Each row is a point. Each copy is the shape, with its points in the same order, turned, moved and blurred by noise. Is it also mirrored, or only turned?
In the rows, zero is written as 128.

Shape (7 x 2):
[[ 85 132]
 [ 92 149]
 [182 114]
 [139 183]
 [150  92]
 [ 75  30]
 [163 120]]
Copy 1, 7 rows:
[[150 125]
 [161 147]
 [ 67 158]
 [142 197]
 [ 85 129]
 [113  32]
 [ 85 155]]
Copy 1 is: mirrored
Copy 2:
[[161  99]
 [167 129]
 [ 80 159]
 [155 174]
 [ 90 123]
 [109  25]
 [ 89 153]]
Copy 2 is: mirrored

Shape (9 x 3):
[[192 147  89]
 [159 135  56]
 [ 91 158 100]
 [106 128 159]
 [ 74 166 104]
 [108  64 190]
 [175  58  77]
 [ 75 157  81]
 [ 77 112 137]]
Copy 1 (9 x 3):
[[212 135 141]
 [191 104 169]
 [113 143 172]
 [107 149  95]
 [ 86 148 168]
 [ 85 119  45]
 [176  48 113]
 [ 99 126 184]
 [ 69 113 118]]
Copy 1 is: mirrored
Copy 2:
[[ 98 166 185]
 [ 66 141 163]
 [ 93 141  85]
 [159 123 101]
 [ 94 147  70]
 [197  65 112]
 [ 96  72 201]
 [ 71 138  74]
 [135  94  80]]
Copy 2 is: mirrored

Shape (7 x 4):
[[171  98 113 105]
 [130  62 115  97]
 [ 92 200 193 155]
 [159 155 175 136]
 [158 198 155  80]
 [165  80  74 125]
 [149 195 105 127]]
Copy 1 (7 x 4):
[[125 206 115 159]
 [136 215 151 139]
 [133  53 103 159]
 [113 119  90 191]
 [160 130  44 177]
 [104 238 117 131]
 [116 142  50 135]]
Copy 1 is: mirrored
Copy 2:
[[ 93 126 172  85]
 [ 91  71 186 111]
 [146 136  64 197]
 [107 171 123 166]
 [ 88 162  73 109]
 [115 117 204  72]
 [140 157  83  89]]
Copy 2 is: only turned

Shape, 10 rows:
[[ 87 147 147 137 117 145]
 [191  95 113 225 119 146]
 [ 91 149  97 132 105 118]
 [145 145 116 170 172 134]
 [102 134  94  79 108 124]
 [ 51 196 102 137 117 177]
 [112 196  35 131  69 125]
 [176 143 135 162 102 133]
 [118 104 171 214 176  94]
 [133 133 175 138 144  88]]
Copy 1:
[[113 118 153 135  98  84]
 [213 186 168  94 141 145]
 [ 98 159 130 114  81 106]
 [121 141 150  82 148 139]
 [118 116  78 118  61 102]
 [ 66 136 176  88  66  54]
 [102 177 137  85   7 118]
 [167 126 165 109  97 161]
 [134 162 175 149 201 149]
 [111 110 135 156 138 162]]
Copy 1 is: mirrored
Copy 2:
[[147 182 132 107 151 148]
 [126 125 216 124 143  50]
 [ 99 189 113 127 137 137]
 [114 121 182 139 164 132]
 [121 166  71 153 129 144]
 [131 230 113 136 206 162]
 [ 77 230 106 195 141 105]
 [148 156 185 151 115 111]
 [107 114 212  55 139 144]
 [132 129 170  99  95 172]]
Copy 2 is: mirrored
Copy 3, 10 rows:
[[184 148 127 163 133 125]
 [126  96 150  78  46 128]
 [147 159  87 152 135 138]
 [121 156 154 152  71 126]
 [121 156 108 160 183 150]
 [194 169  85 204 117 179]
 [125 181  52 117 134 192]
 [142 149 156  91 100 140]
 [148 141 152 143  53  38]
 [147 171 162 135 129  70]]
Copy 3 is: mirrored
